Each row is a point. Two turns around zero, p and q, are shown by what they do to some points. Where does a point land after both, in the order given? Backwards means that the second turn is done in reverse. Each puzzle has new turns, and all numbers are rounded.

Turn p:
0.68 -0.18 => 0.68 -0.17
-0.33 0.26 => -0.33 0.26
-0.46 -0.15 => -0.46 -0.15
0.23 0.01 => 0.23 0.01
-0.12 0.06 => -0.12 0.06
Turn q:
0.07 -0.40 => -0.39 0.11
0.09 0.59 => 0.50 -0.33
-0.16 -0.18 => -0.09 0.22
Where do these land?
p, then q: 0.40 -0.05 => -0.21 -0.34
p, then q: -0.05 -0.16 => -0.12 0.11
q, then p: 0.11 0.52 => 0.43 -0.32
p, then q: -0.46 -0.31 => -0.09 0.55

Turn p:
-0.24 -0.71 => -0.64 0.39
0.09 0.12 => 0.10 -0.11
0.43 0.36 => 0.26 -0.50
-0.18 0.12 => 0.16 0.15
-0.10 0.12 => 0.14 0.07
Turn q:
-0.07 -0.36 => -0.36 0.08
-0.08 -0.13 => -0.13 0.09
-0.11 -0.33 => -0.33 0.12
-0.27 0.41 => 0.42 0.25
0.53 0.41 => 0.39 -0.55
Where do these land?
p, then q: 0.32 -0.24 => -0.25 0.31
p, then q backwards: -0.23 0.25 => -0.18 0.29
p, then q: -0.44 -0.30 => 0.50 0.18
q, then p backwards: 0.35 0.30 => 0.29 0.36

Turn p:
0.32 -0.05 -0.15 => 0.27 0.17 0.16
-0.05 -0.32 -0.31 => -0.04 0.44 -0.10
0.16 0.62 0.04 => -0.01 -0.39 0.51
-0.43 -0.25 0.43 => -0.21 -0.23 -0.58
Turn q:
-0.25 0.31 0.24 => 0.07 -0.42 0.19
-0.18 -0.78 0.07 => -0.75 0.27 -0.08
0.24 -0.15 0.26 => -0.11 -0.08 -0.36
-0.07 0.22 -0.19 => 0.22 0.03 0.20
0.26 0.39 -0.38 => 0.57 0.20 0.04
Where do these land?
q, then p backwards: 0.22 0.15 0.19 => 0.04 -0.12 0.30
q, then p: 0.04 0.35 0.15 => 0.31 0.19 -0.11
q, then p: 0.22 -0.36 0.12 => -0.36 0.17 0.18
q, then p: 0.36 0.06 -0.10 => 0.11 0.13 0.34
q, then p: -0.84 -0.20 -0.35 => -0.19 -0.78 -0.47

Turn p:
-0.35 -0.35 -0.08 => 0.41 -0.08 0.28
-0.17 0.05 -0.09 => 0.16 -0.07 -0.08
0.78 0.06 0.47 => -0.88 0.21 0.15
0.17 0.12 -0.32 => 0.04 0.29 -0.25
-0.43 0.12 0.01 => 0.27 -0.34 -0.10
Turn q:
-0.33 0.41 0.36 => -0.11 0.63 -0.02
0.54 0.02 -0.10 => 0.35 -0.28 -0.32
0.27 -0.28 -0.01 => 0.25 -0.28 0.08
-0.48 -0.14 -0.25 => -0.50 -0.06 0.25
Where do these land?
p, then q backwards: -0.02 0.53 -0.36 => 0.35 0.51 -0.15
q, then p backwards: 0.33 0.12 -0.35 => -0.22 0.44 0.02
p, then q: 0.21 -0.36 -0.17 => 0.13 0.37 -0.22
q, then p: 0.18 -0.32 0.10 => -0.26 0.11 0.26
q, then p: -0.62 -0.13 0.41 => -0.33 -0.65 -0.17
q, then p: -0.08 0.17 0.38 => -0.25 -0.06 -0.34

Turn p:
0.59 -0.16 0.13 0.02 => -0.04 0.47 -0.34 0.23
0.06 -0.15 0.41 -0.27 => 0.16 0.43 0.12 -0.21
-0.38 0.22 0.30 0.14 => 0.14 -0.10 0.52 0.05
-0.08 -0.31 -0.82 0.16 => 0.01 -0.64 -0.63 -0.05
-0.19 0.39 -0.02 -0.05 => -0.25 -0.16 0.32 -0.03
Turn q:
0.00 -0.54 0.23 0.14 => -0.29 0.34 0.19 0.36
-0.40 0.41 -0.40 0.21 => -0.15 -0.24 -0.53 -0.41
0.43 -0.25 0.08 -0.57 => 0.39 -0.18 0.39 0.49
0.02 0.01 0.29 -0.18 => 0.00 -0.05 0.34 -0.02
-0.04 0.38 -0.20 0.40 => 0.06 0.14 -0.38 -0.42
Where do these land?
p, then q backwards: 0.18 -0.25 -0.04 -0.10 => 0.07 0.08 -0.19 0.24
p, then q: -0.28 0.16 -0.56 -0.09 => -0.37 -0.15 0.02 0.51
q, then p backwards: 0.15 0.25 -0.63 0.16 => 0.15 -0.62 -0.31 0.06
p, then q: 0.00 0.07 0.67 -0.17 => 0.25 -0.01 0.40 -0.51
q, then p: -0.06 -0.23 0.56 0.20 => -0.01 0.07 0.64 -0.02
